Each row is a point. A path goes straight from each point to the next, and from the last back to the first. The post is the endless flat space through its rows: a point in 2 columns, a line in 3, a plane in 4, and so on, so that a path can go around it. Count how often the path circles the post. Going back the other way cancels.

Post, 2 rows:
[[  7   4 -37]
 [ 21  -9  30]]
Path, 10 rows:
[[ 44  -2 -12]
 [ 21  13 -10]
 [-13  11  93]
 [-47   6 -26]
 [  9 -17 -11]
 [ 60 -27 -23]
 [ 52 -13  -3]
 [ 15 -33 -29]
 [  5 -14 -12]
 [ 41 -45  -2]]
Times around: 1

Post, 5 rows:
[[-16  13  11  45   9  11]
 [  0  17 -36 -23 -14   8]
 [-23  27   7  34 -23 -95]
 [  9   1 -10 -44  31  34]
 [ 35  -9  47 -43 -41  30]]
Path:
[[-42  -4  19  -8  -3  15]
 [-32  38   8 -43 -10 -12]
 [ 19  36  -6 -41  53  20]
 [ 49   6  25 -30   0  47]
 [ 42 -16  -4  26 -40  20]
 [-12 -33 -15 -27  13 -37]
 [ -7  -8  40 -29  26  22]
 [-32  37   2   4  -4  -2]
 [-11  16   9 -20 -21  -8]]
Times around: 1

Post (8 x 9):
[[  0  -6  36  -9 -51  20 -17  -1 -26]
 [-22  -7  -8  65  53 -43  15 -10   6]
 [  4  -4 -12  -4 -17  -7   4  20 -73]
 [-43 -15 -58  66  -8  15  30  22  39]
 [ -9  -3   8  20  31 -28  84  14 -40]
 [  4 -52  51 -42  36  69 -27 -27  22]
 [-18  12 -44 -38  -5 -38  33   8  27]
 [ 13 -55  59   6  58  24  45  86  -1]]
Path, 15 rows:
[[ -6 -23  12 -18   3 -16  45  -4  52]
 [-41 -72  36  41  47   5  33 -25  28]
 [-36 -21  26   5  -1  20  42  53 -52]
 [-30  20 -10   7  36  15   7  32  33]
 [-35  16  23   1  28  49  39  -9 -59]
 [-51 -19   1 -29  20   7  46  31 -58]
 [-19   9  19   7 -13 -10 -10 -16 -28]
 [ -8  -2   5  47  51 -23   6  25   2]
 [ 32   5 -17 -37   4  -5  16  44   1]
 [-24  25  -1 -26  18 -16  14  18  35]
 [-42   3   7  -1  14 -14  15  18   0]
 [-23 -41  15 -27   1 -19 -13 -17 -56]
 [ -5 -20  22  34 -16 -32   1  -6  11]
 [ 16 -18  48  39  -3 -21  23   6   9]
 [ 23 -19   9 -14  13 -20   4  24  24]]
Times around: 0

Post:
[[  9  10  48  15  -4  23  10  -2  -1 -39  48  16]
 [ -1  16  23  25  50   8 -24 -16  46  14  25  31]
 [  7  -5   2  26  21  20  25  14 -28  20  47  30]
 [ -4  -9  50   4  14  -5  29 -17 -36   4  38  -3]
 [ -4  21  18  56   4  14 -30 -12 -29  24  56   5]
 [-24  13 -37 -43 -18 -24 -58 -58 -12 -18  78  41]
 [ -8 -25  20 -12 -69 -63  -2   2   6 -50  10  37]
 [  7   8  13 -10  16  55 -12 -48  29  -3 -48  49]
 [ 21   8  -5 -27  54  -1 -45  74 -52  40 -13   0]
 [ 20 -11   0   3  10   5  -2 -37  10 -44 -18  14]
 [ 22 -26  25   5 -66   0   4  56  57   4 -40 -82]]
Path (12 x 12):
[[ 12  35  70 -14   2  11 -14   2  10 -33  89  -7]
 [ -1  17  11 -11 -36  32  25   6   6  33 -20   5]
 [-13   4  42  -9  10  25  12  -3 -46 -14  24  -9]
 [ -7 -21 -26  14 -13  73  -7 -11  26   6  37 -15]
 [ -5  -8  18   1 -12  40 -26   8 -41  33  17  40]
 [ 13 -50  44  14 -43 -46  21 -10   6   9   4  39]
 [ 26  25  47  39 -29 -12 -20 -64  16  22  -6  32]
 [-17  47  26  -4 -13  28  10 -19 -17  39 -33  67]
 [-27  16  -1 -13  16  29 -23   2  16 -23  64  -3]
 [-16 -29  37   9  11   4 -53 -15  11 -47 -12  43]
 [  7 -30  36  38  11  39  21   5 -40  32   4   5]
 [ 51   1  72  51  11  21  -5   5 -18  33  17  17]]
Times around: 2

Post:
[[-14  40  27  20  -2  52  30 -15  13  45   7  12   9 -30  -6 -16 -44 -17]
 [  2  49  27 -13  25  14  40 -52  32  50  49  13   9  -6 -24  23  26  -5]
 [ -3 -16  20  -6  -3 -14 -10  42 -28   6   5  28 -45 -26  14 -37 -47  33]
 [  3   8  24  -1  27  14 -25  44 -21  26 -55  27 -14 -23 -38 -26  -1   5]
 [ 10   7  38 -21 -11  45  -4   9 -36  10 -36  47 -15 -18  42 -17   4  11]
 [ -1  45  -2  27  26  36   4  28  28   1  72  -9  10 -10  -7  40  -7 -20]
 [ 29  -3  -9  46  41  18 -21  21 -35 -22 -18  24 -55  22  -5 -38 -40  13]
 [-30  14  24  95   7 -34   6 -22  42 -37   3 -17  -4 -25 -32  55  31 -22]
 [ -7  34  -8 -15  -9  48  18   2  22  26   3  69  47 -21  -1 -35 -14  41]
 [ -1  16 -15  26  14  18  -9 -36  58  50  25  -2   4 -39   8   0  29 -18]
 [  2 -24  18  22  32   3 -36  -4 -39 -13 -34 -12  14 -12  -1 -20 -42  30]
 [ -3   2  24   8 -17  25 -29  16   1 -11 -26 -20 -37  14 -16 -34 -21  44]
 [ 28   8  25  28  45  19  34 -13  83 -32  29 -14   4 -27 -36  31  -4 -36]
 [  1  -5 -30  56  11 -24  44 -15  34 -19 -17 -41   4  -2 -36  54   9 -20]
 [  7  26  27 -30 -33  15 -14  -3  16  59  18  53  38  10  -1 -27  -3 -24]
 [-29  23   3  16 -24 -36 -10 -33 -21 -52 -14 -24  -8 -46 -38  -7  31 -31]
 [ -9   0  -7  37 -12 -16 -29 -47  13 -22 -10   2 -15 -39 -57  69 -12  -9]]
Path, 22 rows:
[[ 33  46  22   5 -15  40  -8  -3   9  10  -9  59 -16 -16  -4 -30  12 -28]
 [  2  -3  -8  12 -10   7  31 -20  13 -48 -92  28 -36 -36  15 -22  -1   7]
 [-45   3   8  52 -15 -23 -20 -12 -21 -19 -38  56 -68   4  22  41  50  18]
 [ -1  -9   6  17   2  27 -60  -2  33  24  48  31  -3  -4  -8  20 -13  31]
 [ 23 -11   2  42  -1  31  46  55  56  37   7  23  17 -35 -17   2 -27   4]
 [ 23  25  42  22  16  60  -3 -41  65 -16 -25  -5  72 -41  -4 -15  -2 -42]
 [-17  27  -3  36  40  -6 -14   1   6  -1  -3 -24  -7  14  28  12   7  26]
 [-37   7  11  20  18   9   0  15 -10  -3  -9  20  19 -29  -4   3 -22 -34]
 [  6  -6   1  30  25  13   6 -20  22  29  38 -19 -10 -27 -19  32 -35 -19]
 [  9  25   4  19 -20  43  24  -3   5  12  -2  10  14 -34  14  11 -10 -26]
 [  4  39  28  -8 -24 -21  29 -11  -5 -26  35   4 -36 -34  27 -48 -25  -3]
 [ 22  24 -12  -8  13  15  13  55 -25  12 -17  83  32  15  18  37 -22 -31]
 [ 40 -39  26  -1  25  17 -45 -43  22  24 -23  -4   2  58  -3 -15 -11 -10]
 [ 12  10  -2  27  14  18  14  35  22  -1  42  12 -19   4 -62   7 -38 -16]
 [ 51   9   4  40  19  35 -47  18  15  11  -4 -27 -19 -17 -10 -35  -3 -18]
 [  1  37  36  78   6 -15  18 -23  49  19 -50  30  -3  -7   1 -18  25  -9]
 [ 13  35  -3 -12  37  23  19 -11  22  -3  20  52  12 -24 -24  -1 -32 -23]
 [-13  22 -21  18  11  11 -11 -20  59 -12 -18  36  11 -12 -29  -5 -49  -7]
 [ 21 -21  31 -12   1  -3   9  -3  21 -19 -38   8 -19  -9  15   3 -26  24]
 [ -7   3  14  60  24  53 -19  13  44 -13 -41  48 -11  11 -17  43 -10 -11]
 [-13  37  47  14  51  64  14   0 -18  29  30  27 -11 -38  -6   6   2  -7]
 [ 10  -1  13  38 -17   5  14 -17  26  -5   0  12  89 -43  17  21  27 -25]]
Times around: 4

Post:
[[-19  15   2  -3  -3 -22 -22 -13  -4   6  10 -30  -2  10   9   4  24  38]
 [ 19  16  32  30  41 -17  16 -15 -54   6 -29   2   8  50  11  25  -5   7]
 [ 13 -25  19  -6 -27  -4 -48  -3  58 -13 -28 -51 -12  -9 -16 -24 -49 -38]
 [-19  26  31  44  13 -25  11   4  15 -18  -4 -15   7  55  11  31  10   8]
 [-16 -23 -21 -48   1 -27   5  43  23 -14  56  22 -36   7 -11 -22  23  -3]
 [ 17  -3  13  -8  39 -24   5   9   9  -1 -20 -13  38  20  20  51  -2  -9]
 [ 79 -13 -26 -22 -69 -16 -65 -49  56 -29  48 -28   5 -29 -50 -33   4 -91]
 [ 32 -29   7 -22   9 -14 -16  39  29   4  36  40  -5 -21 -35   9  15  14]
 [  9 -49  -1   5  26  -7  -1   5   6 -29  27   3 -46 -23  20  -1  43  24]
 [ 73  25  -8 -50 -42  10 -72 -15  42 -26  27 -27 -35 -26 -29  -1   3 -61]
 [ 30 -20 -11   3 -48  25 -18  -2  27 -30   0  -5   7 -19   3  22 -36  -9]
 [ -3  13 -11  18  -9  35 -39  -9  41  -4  -7 -30   3 -30  -4  -1 -24 -60]
 [ 17  -4 -14  48  60  -5   9   9  -1   0 -45  -2  19  61   8  18   2  29]
 [  6 -10   0  16   0 -16 -32  25  -9  34  32  11 -13  61  28  36  63 -26]
 [ 14   3  21   3   9  18  21  -3  -2   6   5 -20  19  41   1  -5  49   2]
 [  7 -66 -23 -55  -3   1 -21  -8  39 -25  52  35 -34 -30 -45  37  14  12]
 [-23   3  18  16  17 -12 -20  15 -13 -34 -42  -4  34  30  -6  21  15 -10]]
Path:
[[ 28 -38   7  -6  52 -26 -46  16  34 -42 -31  15   8  -5 -43  16  -5  18]
 [ 87 -43  11  21  49 -57 -46  44  13  23   9 -19 -17  51 -24 -53   3 -46]
 [ 12 -80 -18  32  21  16   4 -11  21  -2  -5 -46 -58  29  29  46  32  37]
 [ 68 -24  -2 -28 -42 -61 -47  -4 -13  52  31   4 -15   5 -39 -16  37 -45]
 [-15 -44 -24  17 -17 -16  -4 -19   4 -54   1  31 -56  -1  10 -24   3  37]
 [ -6   0 -15  27  -3  23 -31 -59  45  -8  15 -61  24 -81   3 -44  29  45]
 [ -2 -22  15 -37  67 -19  -2  19   6 -18 -21   5  23 -18 -10  49 -48  46]
 [-29 -47   5  17  26  17  -8 -19   5 -17   5 -40 -36   1  12  58  20   9]
 [ 13  13 -44  -2 -31 -28 -49   0 -12 -25  15  15 -51 -14 -21  25  -9 -36]
 [ 55  26   1 -52   0 -44 -29  33 -12   4  50  21   6  12 -53  54  80 -31]
 [-19 -43  23 -71 -56 -44  -5 -36 -34 -36  32 -52 -10  -6 -19  -3 -39  -9]
 [ -8 -42   3 -23  24 -20 -59 -26 -17  -1 -11  -7 -14 -18 -14  13  -9  20]
 [-13  -2 -13 -20 -71  -8 -37 -43   8  -2  33 -37 -14  -7  14 -24 -13 -12]
 [ 30  -8   0  -7 -24  19 -21 -34  54  -6 -13 -51 -40 -26   9 -62 -34 -46]
 [ 54   7  13 -16   8 -52   3  14  26 -23   4 -14   7 -24 -48 -41  -3 -66]
 [ 83  44  -8  10  11  35  -9  11 -21  17  30 -14 -33   9 -31   7  15 -10]
 [ 59 -53 -14 -12  42  40  29   3  31 -22  33 -10 -10  -5 -17  12  21  27]
 [ 27  14 -11  34  17 -16 -35 -36  35  -8  43  -2  47  -4 -43  23  38 -17]
 [  6  53  16   3 -33 -20 -10  37 -14  15  67  -5  12  68 -47 -11  41 -25]
 [  0 -41   3  -4 -63 -24  -6 -41 -27 -15  40   3  43 -33 -30   0  37   6]
 [-39 -45   2 -38   3 -79  -2  10  36 -36   0 -14 -49 -46  -5  -4  -9   9]
 [-35 -22  27 -28 -38   2 -49 -15  -6  26  -7   6 -16   7  22  21  24  -5]
 [-65 -11  -9   0  -8   4 -32  29  57  -5  -9 -27  23 -12   4 -15 -33  14]
 [ 26 -36 -38  -8  42   8 -23 -11 -31 -43   5  32 -40 -34 -19  21 -10  59]
 [-10 -54  17  51  -4 -27 -11  10 -23   1 -16  -1 -46  23  15  37 -53  47]
 [ 30  34  -8 -44 -41  -7 -31  14 -17 -26  12 -12   5   0   4  28  11 -21]
 [-34  -7  -3 -28  -8  63 -25  41  33 -28  21 -18 -42 -30   1  48 -15  12]
 [  2  24  26 -19  16 -35 -25  62   1  27  44  53  -1  76 -32  33  33 -38]
 [ 24 -32   0 -44  32 -60   7 -27  34   2  81  27 -12  -2 -18   0  25 -22]
 [-17 -19 -41  49   3 -22 -26 -24  34 -46 -15  24  21  41 -16  45  43  -5]
 [-15 -52 -42 -17 -32  -5 -11  35  47 -30  28  62  19  30  22  47   7  -2]]
Times around: 1
